Every row gives one point. The last column is the point's height on a tilted bowl or saddle (a function of degree 2), plus a little noise. Count its main directions that bend up, bend down and stay straight.
In the rows, zero is written as 128.

Points (11 x 3):
[[141 101 115]
 [139 163 153]
 [158 185 191]
 [204 105 171]
 [ 61  94 124]
 [153 133 135]
 [133 133 125]
 [ 50 163 174]
 [132 215 228]
 [150 117 124]
 [107  71 110]]
Directions: 2 up, 0 down, 0 straight

Points (10 x 3):
[[153  77 129]
 [117 150 142]
 [122 124 135]
 [ 72 120 146]
 [118 143 140]
 [ 94 100 144]
 [123  91 137]
 [ 90 114 141]
 [ 37  16 249]
 [109 162 148]]
Directions: 1 up, 0 down, 1 straight

Points (17 x 4):
[[136  56 176 156]
 [138 158 170  55]
 [133 118 167  82]
 [127 119 160  77]
 [132 129  89 107]
 [159 112 109 123]
 [112 176  78 120]
 [108  81  59 146]
 [118  89 169 105]
 [122 165 172  67]
 [ 96 185  83 124]
 [ 16 139  91 231]
 [221 147 167 159]
 [173 164 122  88]
 [101  41 100 115]
 [ 58 120 112 117]
 [ 71 113  89 109]]
Directions: 2 up, 0 down, 1 straight

Points (15 x 4):
[[126  98 121  87]
 [ 99 167 110  81]
 [169 151 117 110]
 [185  89  61 173]
 [ 81 163 107  89]
 [ 86 145 187  83]
 [181  95  98 118]
 [ 86 152 153  72]
 [ 62 174 112  89]
 [114 164 195  84]
 [154 138 154  78]
 [153  70 139  79]
 [145 140 202  91]
 [171  31 162  76]
 [111 162 217 103]]
Directions: 2 up, 0 down, 1 straight

Points (22 x 5):
[[102 207 191  59 193]
 [201 227 173 125 113]
 [ 97 111 139 199 173]
 [142 143 119 113  97]
 [ 98  94  71 170 150]
 [128  44 123  91  67]
 [151  79  58  93 117]
 [186 140 185  92  39]
 [144 114  59 134 124]
 [ 94 140  84  84  89]
 [157 208 163  75 161]
 [167 166 125 110 105]
 [135 174 210  87 115]
 [207 104 139 112  49]
 [133 136 228 133  90]
 [ 82 145 166 128 136]
 [187 127 115  44  95]
 [145 102 159 131  81]
 [138 122 153 158 103]
 [111 171 113 140 108]
 [179 131 121 112  86]
 [187 128 110 112  92]]
Directions: 2 up, 2 down, 0 straight

Points (24 x 5):
[[122 152 182 148  95]
 [152 147 177 108  89]
 [109 103 130 204  86]
 [103 145 115 140 116]
 [160 129 152 167  99]
 [142 136 146 129 109]
 [ 90 105 107  55 115]
 [182 203 180  95  39]
 [ 90 162 147 246  91]
 [144  94  70 108 111]
 [181 156  50 105  93]
 [144 143 177 225  80]
 [122  96 185 185  74]
 [104  61 204  79  85]
 [132 189 189 128  76]
 [194  42 120  88  90]
 [218  97 125 104  82]
 [127 124 147 144 109]
 [110 173 119 122 110]
 [131  46  98 176  63]
 [107 110  93 137 113]
 [137 110 219 154  65]
 [153  96 178 165  81]
 [128 109  94 129 114]]
Directions: 0 up, 3 down, 1 straight

Points (40 x 7):
[[160 137  75  98  87  95 101]
 [138 182  99 121 132 205 148]
 [ 79  54 124 149 132 129  94]
 [ 78  78 150 162  75 184 111]
 [203 109 156  84  84  97  75]
 [189 132 107  86 168  52 101]
 [ 75 108 152 208 175 128  96]
 [ 87 118  49 155 130 127  72]
 [151 129  82 172 171 141  95]
 [209 191 218 155 170 141 105]
 [ 29  84  60 120 120 157  62]
 [ 92 144 121 100 113 117 145]
 [164  81 189 123  90 199  86]
 [ 97 165 132 132 155 161 154]
 [173 168 201  90 143 125 134]
 [190 150 136 110  95 137 106]
 [ 87 143  89 103 163  50 133]
 [152 117 105 174 198 179 112]
 [141 144  58 129 110 103  86]
 [138 124 126 161  95 104 112]
 [169  88  87 183  84 112 104]
 [203 143 191 149 101  95  62]
 [165 158  53 113 143 158  96]
 [136 107  78 124 113 179 126]
 [137 146 138 176 105 144 118]
 [148  99  81  91  80 140 134]
 [108 161  96 224 121 120  59]
 [137 175 108 169  93 177 124]
 [150 108  54 190 178 151  62]
 [ 69 143  80  96 141 149 130]
 [128 102 154 115  87  95 124]
 [114 122  78 153 158  88  91]
 [126 116 127 174 167  61 109]
 [249 107 150 106 168 181  38]
 [ 73 104 134 187 126 126  95]
 [186 117 176  69 157 116 115]
 [103 177 154  77  87 161 160]
 [ 83  47 245 150 136 138  31]
 [ 86  92 189  80 140 115 132]
 [ 81 140 131  50 220 114 234]]
Directions: 1 up, 3 down, 2 straight

Points (76 x 9):
[[112  81 138  85 184 136  61 109  54]
 [111 163 125 136 106 141 166 125 119]
 [129 152 123  65 171 156 127 133 137]
 [ 74 125 139 137  89 119 109 207  81]
 [133 123 107 192 110  97 138 173 109]
 [ 69 146 112  96  95 173 100  99 168]
 [133 133 127 127 100 166 145 110 128]
 [100  49  97 137 160  70  99 116  40]
 [156 164 115  83 116 108 223 121 125]
 [128 143 168 159  95 119 157 100  97]
 [120 176 153  98 109 178 140 129 105]
 [121  99  95 249 104 136 165 142  79]
 [145 114 157 152 153 112 104 160 105]
 [ 95 142 154 140 140 172 143 108  88]
 [104 153 142 151 130  99 145 192 107]
 [170 119 137 113 117 144  88  82 126]
 [100 158  66 179 126 123 209 121 141]
 [125 100  96 135  92 157 116  69 142]
 [113 173 113 117 155 160  77 114 162]
 [130  84 179 114 120 161 154 155  66]
 [128 164 106  82 200 130 106 122 165]
 [ 57  95 130 106 108 157 180  83  64]
 [214  90 108 112 140 129 125 187 123]
 [138 159 160  97  83  73 117 153 132]
 [134 139 108 143 147 130  98 117 121]
 [ 92  91 158 136  81 102  94 121  64]
 [124 112 156 103 140 150 123 135  80]
 [148 132 137 115  99 160 130 153 123]
 [146 168  66  68 123 149 127 108 208]
 [113  95 175 173  99 168 106  86 125]
 [123 156 125 134 150 150 119  86 129]
 [126 185 163  83 121 113 141 133  82]
 [141 123 153  68 134 116 171 153 121]
 [116 112 135 116 150 125 128 172 110]
 [105 123 140 116 151 148 147 113  83]
 [104  83 108 133 104 146 102 126  80]
 [130 106 122 159 153 132 107  95  91]
 [135 163 100 134  95 161 108 143 173]
 [156 142 134 119 164 100  98 106 127]
 [108 121 136 121 139 208 157 156  90]
 [138 157 182 148 144 108 162 170 110]
 [130 110 122 177 148  94 134 167  97]
 [126 132 119 135  92  99 146 170 148]
 [140  59  92 144  89 162 118  80  95]
 [153 151  70  91 117 147 142 144 185]
 [ 65 105  88 100 133 141 152  88 119]
 [136 100  86 140 127 117 122 101 111]
 [103 129 110 141 131  96 121 140 105]
 [177 127  97  94 124 151 121 131 127]
 [183 217  85 156 161 121 148 145 206]
 [159 138  90 113 137 105 118 160 174]
 [158 109 108  99  91 152 167 102 104]
 [130 156 103 174  69 162  57 166 145]
 [169 113 130 135  93 144 127 111 139]
 [180 155 185 122 155 166 131 101  96]
 [ 92  52 164 133 106 128  43 159  16]
 [135 139 119  95 137 140 134 141 134]
 [111 134 121 108 126 142 157 197 150]
 [161 102 159 119 136 140 126 118  98]
 [160  87 179 186 132 155 102 115 137]
 [162 165 135 100 113 189  86 119 154]
 [154 126 124 141 135 151 156  84 127]
 [ 99 115 143  80 129  85 154 122 111]
 [144 166 154 129 104 161 141  66 124]
 [ 82 142 158 154 152 142  98 103  57]
 [ 96 171 194 125 122 128  99  99  17]
 [110 138 135 140 130 159 143 126 104]
 [156 156 167  82 194 125 177 181 148]
 [ 83 114 105 158 140 131 106 134  61]
 [162 135  92 123  69 156 141 169 163]
 [159 143 142  97 104 150 158 136 110]
 [105 150  99  79 137  55 186 148 233]
 [151  89  75 113 108  80 133 152 168]
 [125  77 122 142 130 117 111 100  81]
 [ 97 119 132 150  98 188 105 165  98]
 [146 164 112 188 120 161 118 172 134]]
Directions: 2 up, 2 down, 4 straight

Points (62 x 9):
[[208 108 126  80  99 147 183 137 104]
 [178 139 147  69  70  92  94 212  68]
 [124 170  53 171 127 150 153 132 163]
 [165 131   7 110 174 120 204 112 159]
 [152 166 150  95 155  88 115 113  96]
 [134 120 113 145 169  92  67 138 114]
 [129 180 116 111 106 158  93 188 100]
 [ 84 126 108 129  63 160  99  84 167]
 [133 126  72  88 197  27  69 145  53]
 [ 86 172  82 174 120 162  84 120 181]
 [113 142  93 165 109 188 108  91 197]
 [ 81 115 191 100 144 139  69 128 117]
 [189 159 175 145 144 191 169 154  59]
 [ 87  34 187  98 115 130 119 102 116]
 [ 82 155 127 132  58 118 121 185  83]
 [139 114  94  79  46 172 117 140 152]
 [ 52 157  87 176 112 170 135 174 134]
 [180  84 107 178 180 202 162 153 116]
 [167 150 187 150 121 185  95 157 101]
 [132  95 120  98 151 113 116 138 107]
 [101 150  88 106 205 105 101  91  93]
 [ 78 158 183  77 102  79 149 188  54]
 [ 77 148  61 178 109  79 170  81 125]
 [ 55  81 159  83 130 155  75 146  84]
 [187 129 115 159 130  84 146 132  90]
 [133  76  88 158  70 122  83 133 183]
 [158 147 126 182  89 119 137 117 131]
 [128 103 206 125 131 114 111 226  42]
 [ 90 115 106 196 144 130 116 180 129]
 [171  44 128 145  90  98 158  89 120]
 [ 94  73 119 107 185 104 162 165  59]
 [150  97 153 167  86 214 114 129 154]
 [145 153 170 120 178  20 112  64 129]
 [125 123 111 148 142  24 177  55  89]
 [ 77 160 163  97 140 176 119  97  94]
 [102 136 105  89 118  50 121 189  62]
 [129 159 153  78 145 136  52 143  89]
 [108  96  62  89 108 171  98 141 169]
 [137  90 107  99  93 116  92 182 108]
 [ 80 186  33  78  87  79 104 140  91]
 [ 74  86 189  79 133  67 212 136  60]
 [120 146  82 140 101 104  54 118 149]
 [109 106 117 189 154 142 104 109 179]
 [ 88 139 107  97 151 191 121  53 121]
 [128 122  96 158 127 151 162 136 139]
 [190 108 132 100 122  82 138  65 105]
 [191  95  93 125 151  40 155 159  63]
 [117 185 165 154 145 125  73 126 131]
 [133 221 110 199  72 143 142 140 122]
 [ 93 173  81  92  97 103 179 235  74]
 [134 100 175  89  66 119 106  59 129]
 [160  91 142 148 139 198 149 167 103]
 [137 111 127  77 181 128 107 108 103]
 [112 115 143 108 113 162 167 114 104]
 [126 172 119 107 122 127 116  88 111]
 [118 230  84  99 143 189 157  89  71]
 [ 92 107  93 185  85 182  67 123 241]
 [ 73  90 153 119 137 108  91 172  81]
 [119  83 178 112  64 150 113 102 121]
 [158 128 146 113 129  99 161  86  99]
 [ 99 151 119 105  84 167 110 174 107]
 [145 181  73 154 180 132 150 125 100]]
Directions: 2 up, 5 down, 1 straight
